Each row is a point. Each copy is the shape, with its points in the same order, stretched, turned, moved and blurred by noise. Say if it was mirrored as well.

Shape (7 x 2)
[[-41  11]
 [ 15 -46]
 [-13 -10]
 [ 52  22]
 [-39   0]
 [ -6 -21]
 [ 51 -28]]
Copy 1 (7 x 2)
[[-23 -58]
 [ 47  18]
 [  5 -21]
 [-27  74]
 [-10 -56]
 [ 17  -9]
 [ 29  68]]
Copy 1 is: only turned
Copy 2 (7 x 2)
[[-46  15]
 [-11 -45]
 [-27  -6]
 [ 26   9]
 [-38   5]
 [-20 -19]
 [ 18 -32]]
Copy 2 is: only turned
Copy 3 (7 x 2)
[[ 26  74]
 [ 45 -24]
 [ 27  31]
 [-25 -37]
 [ 29  68]
 [ 32  11]
 [ 14 -62]]
Copy 3 is: mirrored
Copy 4 (7 x 2)
[[ 33 -12]
 [-36 -19]
 [ -3 -12]
 [-35  43]
 [ 22 -15]
 [ -9 -12]
 [-62   5]]
Copy 4 is: mirrored

Shape (8 x 3)
[[-42  -6  42]
 [ 45 -27  -1]
 [ 63 -55 -31]
 [  1  10 -38]
 [  5   9  47]
 [-28  34   1]
 [ -7  23 -23]
 [ 26 -26  20]]
Copy 1 (8 x 3)
[[  4 -47  28]
 [-33 -27 -45]
 [-75  -3 -64]
 [ -1  48   1]
 [ 13 -53  -6]
 [ 29  17  22]
 [ 18  30   5]
 [-29 -44 -31]]
Copy 1 is: only turned
Copy 2 (8 x 3)
[[  3   7  50]
 [ 28 -31 -23]
 [  2 -44 -54]
 [  0  15 -48]
 [ 52  -4  49]
 [ 18  33  10]
 [ 14  24 -31]
 [ 33 -31  12]]
Copy 2 is: only turned
Copy 3 (8 x 3)
[[ 14  62 -11]
 [ -3 -44  53]
 [-36 -81  79]
 [-34 -26 -19]
 [ 39  25  15]
 [ -1  26 -46]
 [-20  -9 -30]
 [ 10 -13  47]]
Copy 3 is: only turned
Copy 4 (8 x 3)
[[ 19 -36  25]
 [-12 -25 -48]
 [  2 -42 -94]
 [ 41  26 -24]
 [-18 -14  25]
 [ 33  25  28]
 [ 32  30  -1]
 [ -7 -38 -25]]
Copy 4 is: mirrored

Shape (7 x 4)
[[-26  22 -50 -34]
 [  2 -26   5  14]
 [ 18  19  26 -26]
 [ 15 -19  -3 -68]
 [-27   9  13  40]
 [ 20  12  25  62]
 [ 60  -6  37  48]]
Copy 1 (7 x 4)
[[-36 -10 -16  36]
 [ 26  -6  -6 -14]
 [-30  15 -31 -10]
 [-80 -36 -50 -22]
 [ 53  34  -2  12]
 [ 58  63  26 -10]
 [ 45  51  23 -46]]
Copy 1 is: mirrored
Copy 2 (7 x 4)
[[ -1  58  16 -53]
 [ 17 -14 -15   2]
 [ 16   2  49  -1]
 [-34  -4  43 -26]
 [ 37  20 -11  18]
 [ 69 -16  -7  19]
 [ 65 -60   0  20]]
Copy 2 is: only turned
Copy 3 (7 x 4)
[[ 65  -8  52   3]
 [-24  26  -8  -3]
 [ -3 -29 -20  11]
 [-11 -41   6 -36]
 [  9  36  10  52]
 [-14  34 -47  42]
 [-49  18 -86  13]]
Copy 3 is: only turned

Shape (12 x 6)
[[-41  35 -60 -25  -8 -16]
 [ 34   5   2 -51 -10 -39]
 [ -6  20  -6  23  32   0]
 [-33   4 -70  19  -3 -11]
 [-24 -38   6   8   9  11]
 [ 14 -48  42  55 -15   3]
 [-19  25 -29   0 -35   2]
 [ 29 -58  -4  20  -6  52]
 [ 48  11  30 -42   8 -25]
 [ 52 -26  19  12  32 -20]
 [ -4  20 -71  -2  16   6]
 [-45  -5 -34  10 -36 -17]]
Copy 1 (12 x 6)
[[ -9  -2 -38  57 -25 -45]
 [ 76  13  23   8  39 -11]
 [-26 -11 -23 -30   4   9]
 [-13 -22 -28  26 -44 -53]
 [ -6 -33  26  -9 -14  -9]
 [ 17  13  39 -75  -2 -15]
 [  5  26 -15  22 -37 -29]
 [ 26 -42  43 -40 -61  15]
 [ 69   3  11 -24  42  28]
 [ 38 -26  20 -61  33  14]
 [  1 -40 -34  26 -41  -9]
 [  1   6 -11  24 -24 -60]]
Copy 1 is: mirrored
Copy 2 (12 x 6)
[[ 36   4 -31 -51 -39 -23]
 [  3 -84 -38 -40 -26 -23]
 [ -2  16  43 -29  -6 -12]
 [ 28  19 -16 -46 -16  22]
 [ 24  -6  37 -29  31   4]
 [-19 -10  44   6  76  18]
 [ 19  -4 -29  -3   1 -16]
 [ 34 -46  18  23  31  48]
 [-10 -82   1 -23 -13 -30]
 [-21 -51  41 -30   1   7]
 [ 33  -9 -14 -29 -50  16]
 [ 27  10 -29 -37  23  -4]]
Copy 2 is: mirrored
Copy 3 (12 x 6)
[[ 19  67   5  46 -65  -6]
 [ 11 -37  25  77 -31 -35]
 [-28   2   3 -28 -26  14]
 [ 38  40  -9   8 -54  48]
 [ -6 -16 -22 -10  12  12]
 [ 24 -93  18 -41  36  26]
 [ 46  16  22  18 -53 -11]
 [ 37 -62 -37 -30 -28  33]
 [-17 -56  29  50 -20 -47]
 [-20 -78   8  -3  -1  24]
 [ 18  41 -17  12 -84  33]
 [ 51  17  15  22 -21  15]]
Copy 3 is: mirrored
Copy 4 (12 x 6)
[[-27 -11 -11  47 -49  56]
 [-27  27  44 -31  -4  50]
 [ -2 -13  14  12  23 -24]
 [-14  16   4  76 -31  20]
 [  3  19 -33  23  14 -34]
 [ 43  41  13 -18  34 -47]
 [ -1   0   4  16 -48  32]
 [-17  67  27  11   4 -95]
 [-21  14  47 -53  23  20]
 [-17  36  64 -12  69 -27]
 [-47  14  27  52 -31  -4]
 [ 11  20 -21  46 -36  46]]
Copy 4 is: mirrored
